Rows are points. Examples show where two turns around zero, p and q, send a point. Write where each new point lands after one turn and then the other. Backwards means that the second turn is done in reverse. Each puzzle has new turns, and all numbers are rounded.

Turn p:
[-12 -45] => [-10 -45]
[-34  49] => [-36  48]
[ 24 -23] => [ 25 -22]
[22 18] => [21 19]
Turn q:
[-38  27] => [-43  19]
[-12  40] => [-20  37]
[ 25 -25] => [ 29 -20]
[ 25 -43] => [ 33 -37]
Where do these land?
q, then p: [ 40 -33] => [ 47 -23]
q, then p: [-29  44] => [-38  36]
p, then q: [-10 -11] => [ -7 -13]

Turn p:
[  8  31 -14] => [ 2 35  5]
[ 66 -49  40] => [ 76 -50   7]
[-12  22   8] => [-14  12  19]
[-24  18   0] => [-26  11  10]
[-39 -22 -35] => [-38  -6 -41]
Turn q:
[-30 -59   2] => [-60   3 -28]
[54 -1 18] => [ 27 -49  -9]
[-37  -6   8] => [-30  18  14]
[-31  27  -8] => [ 2 34 24]
[ 66   5 -17] => [ 51 -32 -31]
[-22  33  -4] => [10 27 28]
Where do these land?
p, then q: [-66 -21  27] => [-71  21  -1]
p, then q: [ 15 -10  17] => [ -2 -22 -11]
p, then q: [ 4 22  7] => [ 5 -9 21]
q, then p: [ 46   9 -51] => [ 48  37 -34]

Turn p:
[21  4 12 -4 76 -9] => [ -4 -31  -3   1  43 -60]
[  0   1 -20  -2  15 -14] => [  2   3 -20 -11   2 -17]
[-15   0  13   3  -1  -5] => [-18  -1  -1  10  -1   4]
[  7  14   1 -13 -13 -11] => [11 17 -1 16 -6 -3]
[-9 -2 -3 -4 12 47] => [ -6   2  27 -28  27  12]
[-13 -10  -8  -5 -22 -12] => [ -7  13  -7  -2 -25   8]
[ 21  10  12  34 -17   8] => [ 22 -24  -1  17   4  29]
[-10  11 -13  -1 -22 -19] => [  2  21 -21   8 -15  10]
[ -1 -29   5 -10 -28  14] => [ -2   1  27 -11 -30  15]
Turn q:
[  9  28   1 -36   0  16] => [ -2   6  -2 -46 -14   8]
[-16 -43  13   5 -32 -18] => [  7 -40  15  20  28 -25]
[ 22   3 -26  -9  41   7] => [-23  43 -19  -8   9   9]
[ 24 -16  26  -3 -21  10] => [ 28 -21 -11 -11  23   6]
[-10  17 -13   8  -2  17] => [ -6   1 -13   1 -27  -2]
[  7   3 -20  -1  -3 -24] => [  4  21  12   3   2 -21]
[-23   1   4  28   6 -15] => [ -3  -3  15  34 -12   4]
[-13   6  14   9   9   7] => [ -5  -8   2   8 -10  19]
Where do these land?
q, then p backwards: [  4  30 -28 -24  21  18] => [-36 -18 -31 -18 -12  -7]
q, then p: [ 0 18 24 17 11 19] => [ 16  -1  20 -19   3  25]
q, then p backwards: [-22  -2  11 -17 -33 -28] => [ 29 -27  19 -13  18  18]
p, then q backwards: [  6  -2   7  20 -18  19] => [-4  6 33  4  6  2]
q, then p backwards: [ 19   2   9  23  11 -22] => [ 12  31   6  -9 -18   7]
q, then p: [ -4 -24  -2 -21  -9   1] => [-20  -2  -4  -6  -5 -25]
q, then p: [-26  -1  -1   9  -8 -26] => [-14 -22  -1  24 -11  10]
p, then q: [ 22 -22 -19  -8  25  20] => [ -1   5  22 -25  35   2]

Turn p:
[ 22 -17  -9 -13   9  -2 -38   3] => [  7  -1  18  27  16 -12  -7  32]
[ 42   7 -12   6  15  -3  -2 -27] => [ 21  14 -27  22   6 -30   8  11]
[-39   6 -25 -43   2 -15  58  11] => [-20  44  -3 -70   4  23   2   1]
[-64  29 -34 -27   7 -23  19  22] => [-46  48  33 -46   5  11   4 -21]
[  9  -6 -16  20   6 -13 -19 -11] => [  6  -4   9  11   6 -34   2  -1]
[-12   0  27  10 -47  29  -3  -4] => [  2 -31  -9   7 -11  27 -37 -26]
[ 13  18  48   0 -18  22  -3   9] => [  6 -16 -15  29 -26  40  -5  -8]
[ 19 -10  -7  15   4 -20   5  14] => [  2  -7   2  -5 -19 -23  10  18]
[ 21 -14  -8  25  24  25   2  -3] => [ -4 -25 -25  11  17 -18  20  10]
[-10 -12  37   6  -1  -1 -19 -14] => [ 27 -20  18  14   2  17   4 -15]
Turn q:
[-18   4  10  -5 -20 -22 -21  13] => [  5 -12 -10  11 -28 -16 -17  14]
[-23  11 -13  38 -15  -7  17  -5] => [-22  21  -4  31 -10  19 -19 -11]
[ -2  19  -7 -17 -16  -7   2 -38] => [ 31  19 -16   1   6  -7 -19 -21]
[ 35  -2  -8 -13  -2 -20 -20 -52] => [ 15  -3 -36 -32  23 -20 -17 -35]
[ 29   0  28 -23 -28  -5  -3 -12] => [ 31 -28 -17   5  27 -15 -10   4]
[ 36  18 -19  43 -15  18  -6  24] => [-19 -27  -9  -3   2  61  -8  -3]
[  7 -21  39  -5 -12   5 -12  12] => [  3 -40   9  13   7 -22   5  10]
[-11 -31 -23  -3   9  14  -6   9] => [-12   3  -2  -3 -17  -2  39  -8]
[-12  -6  -7  -8  76  33   4   3] => [-17  26  56 -43   2  -3  34  -5]
[-23   4 -18  12 -13  13 -11  25] => [ -4  -2   4  14 -36  21   8   3]
[-19   5  18 -18  38 -21  55  19] => [-11  45  27   4  24 -18   4  50]
Where do these land?
p, then q: [-32  -4 -36  -2   6  -3  -5 -13] => [  6  19  18 -22  -2 -32 -17   5]
p, then q: [ -9  -4  -7 -26  -8 -32  -5 -22] => [ 21 -17   7 -25  13   1 -27  11]
q, then p: [ 10  33  42  22 -29  17  30   8] => [ -6 -52   4  40  10  -4  32   6]
q, then p: [ -4   1 -13 -28  26  13 -47  13] => [ 26  15  -7 -19 -15  28 -36  24]
p, then q: [-11 -16  -9 -33  26  10  -4  31] => [ 1  4 44  5 -9  3 17 31]
p, then q: [-34 -39  12  38 -13 -15   5 -28] => [  8 -11 -22 -17  40 -50  15 -13]
q, then p: [ 25  10  28  40 -33  25  13  16] => [ -4 -60  -1   9  33  -3  21   0]
q, then p: [ 13   1  27  20   3  28  22 -18] => [ 19 -17  -2  13  18   7  40 -11]
q, then p backwards: [ 23  -1 -20 -14  -9  -7   2  -1] => [  8  -5   4  -7   7  13  27 -13]
p, then q: [ 17  20 -23 -18  30 -35 -11  13] => [  1  11  10  15  -1  17 -40  40]
